Each row is a point. To make a cloud, some directions were put in groups of two or more. Within a group, all points are equally far from the middle, so they leave a hole (a ring in 2 directions, a hollow ball in 3). The other directions are filled evenly. Then the cloud was stretched, turned, moved and blurred a little. How many holes are there, and how many directions does each take, smallest first?
In the rows, 128 means zero.

Cloud:
[[148 102]
 [122 141]
 [111 168]
 [ 75 110]
 [142 144]
 [124 114]
 [136 114]
 [169  98]
 [183 134]
 [144 168]
 [166 144]
 [167 119]
 [171 148]
 [139 152]
 [158 158]]
Holes: 0

Cloud:
[[171 150 119]
 [132  92 137]
 [129  93  76]
 [142 151 162]
 [109 108 122]
 [118 156 115]
 [151 106 132]
 [135  93 102]
 [114 146  97]
 [130  85  84]
 [126 171 168]
 [131 105  81]
 [134 178 177]
 [138 126 144]
 [160  67  79]
 [112 131 106]
 [138  79 125]
 [116 101 131]
 [138 107 110]]
Holes: 0

Cloud:
[[138 177 134 138]
 [154 152 168 168]
 [116 170 120 143]
 [137 122 156 186]
 [148 140 134 175]
 [144 104 127 167]
 [152 128 178 169]
 [104 140 188 167]
 [143 117 132 104]
 [139 151 188 175]
 [105 149 178 175]
 [115 155 111 157]
 [ 89 121 123 132]
 [ 99 127 137 175]
 [150 154 133 167]
 [115  88 115 152]
 [ 93 102 144 153]
 [131  83 138 137]
 [100 101 125 119]
 [129 108 140 104]
 [141  88 132 148]
 [131 129 133 184]
 [155 120 117 154]
 [132 131  96 109]
 [112 169 155 122]
 [105 145 178 176]
 [111  85 131 155]
 [132 106 185 142]
 [ 92 135 171 141]
 [117 117 119 100]
 [145 157 184 132]]
Holes: 1 (4)

Cloud:
[[156 112 124 130 158 112]
 [121  88 110 135 148 138]
 [162  90 140 131 125 173]
 [105 155 101 147 118 146]
 [147 111 102  73 156 128]
 [171  92 145  83 109 136]
 [143 149 111 183 128 114]
 [139 100  91  92 102 159]
 [ 61 126 124 160 134 118]
 [108 113  99  97  82 137]
 [123 153 168  97 109  78]
 [199 102 125 110 142 137]
 [137 144 141  72 142  75]
 [140 107 153 131  90 112]
 [176 136 153 136  94 115]
 [126 132 176 166 141 110]
 [150 102 118  84 109  83]
 [140 108 155 141  82 135]
 [ 96  85 110 108 122 182]
 [132 127 147 135 142 161]
 [138 107 116 129  94 121]
 [144 151 110 125 163  68]
 [109 136 139 136 155 118]
 [129 117 147 113 101 108]
 [108 125  74 118 145  91]
 [103 135 150 116 124  96]
 [141  79 102 155 133 207]
 [144 124 158 154 168 112]
 [144  84 125  90 147 129]
 [162 133 126  94 155 126]
 [ 99 142  79  94  91 113]
 [ 89 110 148 150 143 182]
 [142 163 111 166 146  87]
 [143 128 162 120 127  96]
 [113 131  99 108  75 123]
 [163  78 121  47 132 132]
 [123 147 157 142 106 102]
 [145 118 156 143 111 174]
 [123 146 124 157 153  91]
 [127 158 100 125  86 102]
 [139 134 169 130 161 109]
 [134 133 164 174 140 139]
 [122 104  84 135 102 116]
 [ 54 137  91 176 128 114]
 [150 105 108  73 163 131]
 [ 86  94 125 117 154 158]
 [125 129 105 137  92 142]
 [131 123 186 198 135 134]
 [144 147  89 118 151  73]
 [143 143  91 110 165 101]
 [152 106 107  99 152 137]]
Holes: 0

Cloud:
[[113 140 112 153 155 146  97 128]
 [122 150 144 144  93 101 176  97]
 [118 147  89 178 180 116 203 127]
 [166 145 171 134 111 118 160 133]
 [137 105  87 152 119 109 127 103]
 [166 132 147 102  95 135  78 137]
 [128 102 128 125  43 123 110 116]
 [162 104 116 130 154 101 100 166]
 [ 98 125 106 158 103 141 121 106]
 [ 95 122  87 117 128 123 132 133]
 [ 79 116  90 118 144 114 154 136]
 [159 135 120 106 149 100 117  99]
 [133  91 126 151 157 164 138 142]
 [160 113 169 112 105 131 144 125]
 [124  62 104 111 160 152  65 119]
 [111 124 126 138  87  82 140 136]
 [113 147  75 155 158 171  95 123]
 [125 123  65 147 153 130 110 144]
 [146 127 138 129 126 151 175  70]
 [ 94  70 125 108 173 129 127  80]
 [ 81  70 141 140  99 157 104 129]
 [ 82  95  64 127 144 105 133 153]
 [149 159 162 117 127  95 122 124]
 [102 151  94 136 131 117  90  90]
 [102  40 143 132 131 116 111 148]
 [185 138 125 156 124 110 119  77]
 [144 126 110  87  93 121  99 104]
 [165 142 122  95 116 110 114 121]
 [108 128 141 101 193 136 174 110]
 [136 156 161 151 164 129 139 111]
 [113  64  99 163 113 116 119 120]
 [106 116 132 128  94 146 119 124]
 [ 93 123 103 132 147 119  84 143]
 [ 94  93  85 160 115 114  83 137]
 [ 92 107 138 169 144 102 128 126]
 [ 94 117 116 180 168  82 139 143]
 [106 160  79 145 170 168  94 108]
 [105  94 103 114 100 130 127 121]
 [156 108 149  85  98 134 119  69]
 [136 124 147 112 136 113 218 119]
 [114 131 127  96 159 136 158 130]
 [120  61 101 114  82 144  74 137]
 [113 143 122 104  96 132 101 133]
 [174 112 112 173 166 136 111 109]
 [ 95 104 145 113 108 158 101  89]
 [128 113 112 143 132 142 114 140]
 [106  90 148 137 162 104 157 128]
 [123 154 118 115 141 164 132  82]
 [167 121 134  90 100 109 117 157]
 [158 144 146 140  80 134 147 121]
 [156  81 186 108  96  90 162 114]
 [ 71  86 147 143 169 110 196  90]
 [ 79 129 108 116  89 120 100 120]
 [135 150 129 167 111 104 110 103]
 [130  92 138 119  63 135 101  95]
 [171  75 172 132  68 132 153 104]
 [ 91 105 109 143 128 140 137 106]
 [ 84 113 107 114 151 110 132 115]
 [137 115  93 146 135 144 166 137]
 [167  98 138 155 165 124 128  93]
 [ 96  70 117 153 134 135  60 118]
 [103 131 100 188 127 121 160 149]
 [122 173 123 149 118 121 118  88]
 [137 100  93 131 102 142 142 132]
 [116  90 114  97 128 138  66  84]
 [157  84 180 126 114 148 157 107]
 [157 125 129 111  91  89 121 136]
 [168 121 166 135 103 139 104 104]
 [ 97 101 158  86  96 110 158 112]
 [156 151 137 128 117 161 127 106]
 [ 95 125 109 118 106 105  95 144]
 [138 113  95 110  97 105  51 135]]
Holes: 0
